Each row is a point. Each copy is the shape, with its points in the same order, turned, moved and blurred by noise. Is it also mirrored, or only turned?

Shape (7 x 3):
[[ 1.08  0.44 -0.23]
 [-0.40  0.13  0.08]
 [-0.26 -0.20 -0.33]
 [-0.21 -0.42 -0.33]
 [-0.02  0.08 -0.28]
 [-0.04 -0.77 -0.31]
 [-0.44 -0.05  0.22]]
Copy 1 (7 x 3):
[[ 0.94  0.87  0.21]
 [-0.07 -0.24 -0.18]
 [-0.08 -0.21  0.37]
 [-0.01 -0.35  0.54]
 [ 0.08  0.09  0.21]
 [ 0.21 -0.52  0.78]
 [ 0.00 -0.47 -0.17]]
Copy 1 is: mirrored
Copy 2 (7 x 3):
[[ 1.08 -0.22 -0.60]
 [-0.31 -0.03  0.04]
 [-0.01  0.38  0.27]
 [ 0.10  0.38  0.48]
 [ 0.16  0.18 -0.03]
 [ 0.33  0.32  0.78]
 [-0.36 -0.14  0.27]]
Copy 2 is: mirrored

Shape (7 x 4):
[[ 0.27  0.16  0.36 -0.52]
 [ 0.42  0.35 -0.36  0.11]
 [-0.35 -0.39  0.46  0.22]
 [-0.31  0.19  0.34 -0.04]
 [-0.08 -0.36  0.60 -0.36]
 [ 0.93  0.54 -0.42  0.29]
 [ 0.09  0.03 -0.13 -0.60]]
Copy 1 (7 x 4):
[[ 0.46  0.53  0.30  0.09]
 [ 0.27  0.02 -0.31  0.62]
 [-0.36 -0.08  0.44 -0.29]
 [ 0.25 -0.14  0.39 -0.11]
 [ 0.00  0.47  0.44 -0.38]
 [ 0.26  0.18 -0.36  1.19]
 [ 0.51  0.41 -0.18 -0.09]]
Copy 1 is: mirrored
Copy 2 (7 x 4):
[[-0.39  0.40  0.04 -0.61]
 [ 0.24  0.50 -0.04  0.03]
 [-0.29 -0.49  0.63 -0.28]
 [-0.55  0.02  0.39 -0.07]
 [-0.50 -0.22  0.32 -0.73]
 [ 0.68  0.92  0.09  0.04]
 [-0.27  0.12 -0.38 -0.39]]
Copy 2 is: only turned

Shape (14 x 8):
[[-0.31  0.05 -0.16  0.03  0.37 -0.14 -0.37 -0.13]
 [-0.30 -0.32 -0.22  0.12  0.21 -0.18  1.43  0.23]
 [-0.25  0.27 -0.20 -0.20  0.26  0.40 -0.40 -0.04]
 [-0.30  0.02 -0.11 -0.44  0.10 -0.14 -0.10 -0.31]
 [ 0.27 -0.19  1.69 -0.49  0.23 -0.46  0.34  0.00]
 [-0.30 -0.34  0.45 -0.73 -0.13  0.04 -0.03  0.48]
 [-0.23 -0.33  0.02  0.01 -0.34 -0.06 -0.43  0.05]
 [-0.11 -0.35 -0.14  0.07 -0.01 -0.05 -0.24 -0.20]
 [-0.30  0.00 -0.20  0.17  0.21 -0.43 -0.37  0.80]
 [-0.25  0.12  0.00  0.18  0.18  0.07 -0.33 -0.12]
 [-0.34  0.16  0.62 -0.34  0.15  0.14  0.06 -0.27]
 [-0.41 -0.31  0.11 -0.85  0.15 -0.45 -0.19 -0.19]
 [-0.44  1.67  0.01 -0.02 -0.02 -0.16 -0.38  0.16]
 [ 0.93 -0.22  0.22 -0.23 -0.27  0.62 -0.26 -0.15]]
Copy 1 (14 x 8):
[[-0.13 -0.60 -0.45 -0.19  0.22 -0.21  0.19 -0.20]
 [-0.03  0.25 -0.82  0.45 -0.01 -0.06  0.80  1.28]
 [-0.28 -0.41 -0.37 -0.47  0.18  0.21  0.01 -0.09]
 [-0.23 -0.43  0.00 -0.34  0.26 -0.24  0.30  0.14]
 [ 0.75 -0.06  0.83  0.88  0.78 -0.23 -0.40  0.57]
 [-0.27 -0.21  0.09 -0.02  0.34 -0.29 -0.60  0.71]
 [-0.07 -0.52 -0.10 -0.28 -0.34 -0.52 -0.24  0.13]
 [ 0.13 -0.36 -0.25 -0.31 -0.09 -0.42  0.16  0.06]
 [-0.45 -0.43 -0.72  0.31  0.08 -0.44 -0.44  0.00]
 [ 0.04 -0.56 -0.35 -0.09  0.01 -0.04  0.02 -0.12]
 [ 0.12 -0.56  0.24 -0.01  0.36  0.26  0.03  0.40]
 [-0.35 -0.43  0.28 -0.20  0.60 -0.75  0.15  0.38]
 [-0.98 -0.66  0.04  0.57  0.07  0.93  0.01 -0.68]
 [ 0.49  0.58  0.24 -0.68 -0.09  0.00 -0.42 -0.11]]
Copy 1 is: only turned
Copy 2 (14 x 8):
[[-0.22  0.16 -0.41 -0.04 -0.19 -0.11 -0.07 -0.27]
 [ 0.00 -1.26  0.30  0.11  0.22  0.31  0.53 -0.68]
 [-0.35  0.25 -0.30 -0.56 -0.23  0.05  0.05  0.14]
 [ 0.15  0.12 -0.22 -0.39 -0.09  0.04 -0.09 -0.46]
 [ 1.11  0.27  0.61  0.26  0.89 -0.67  0.41  0.11]
 [ 0.69 -0.40 -0.05 -0.50  0.10 -0.42 -0.08  0.30]
 [ 0.03 -0.06 -0.02 -0.07 -0.06 -0.11 -0.65  0.05]
 [-0.11 -0.02 -0.21  0.01  0.06  0.19 -0.40 -0.14]
 [-0.19 -0.41 -0.44  0.26 -0.59 -0.54 -0.12  0.15]
 [-0.40  0.16 -0.14 -0.12  0.02 -0.08 -0.10 -0.08]
 [ 0.14  0.20  0.19 -0.47  0.38 -0.30  0.17 -0.18]
 [ 0.77  0.02 -0.38 -0.34 -0.03 -0.22 -0.22 -0.49]
 [-0.60  0.65  0.41 -0.58 -1.06 -0.64  0.59 -0.19]
 [ 0.29  0.40  0.22 -0.12  0.12  0.78 -0.14  0.79]]
Copy 2 is: only turned
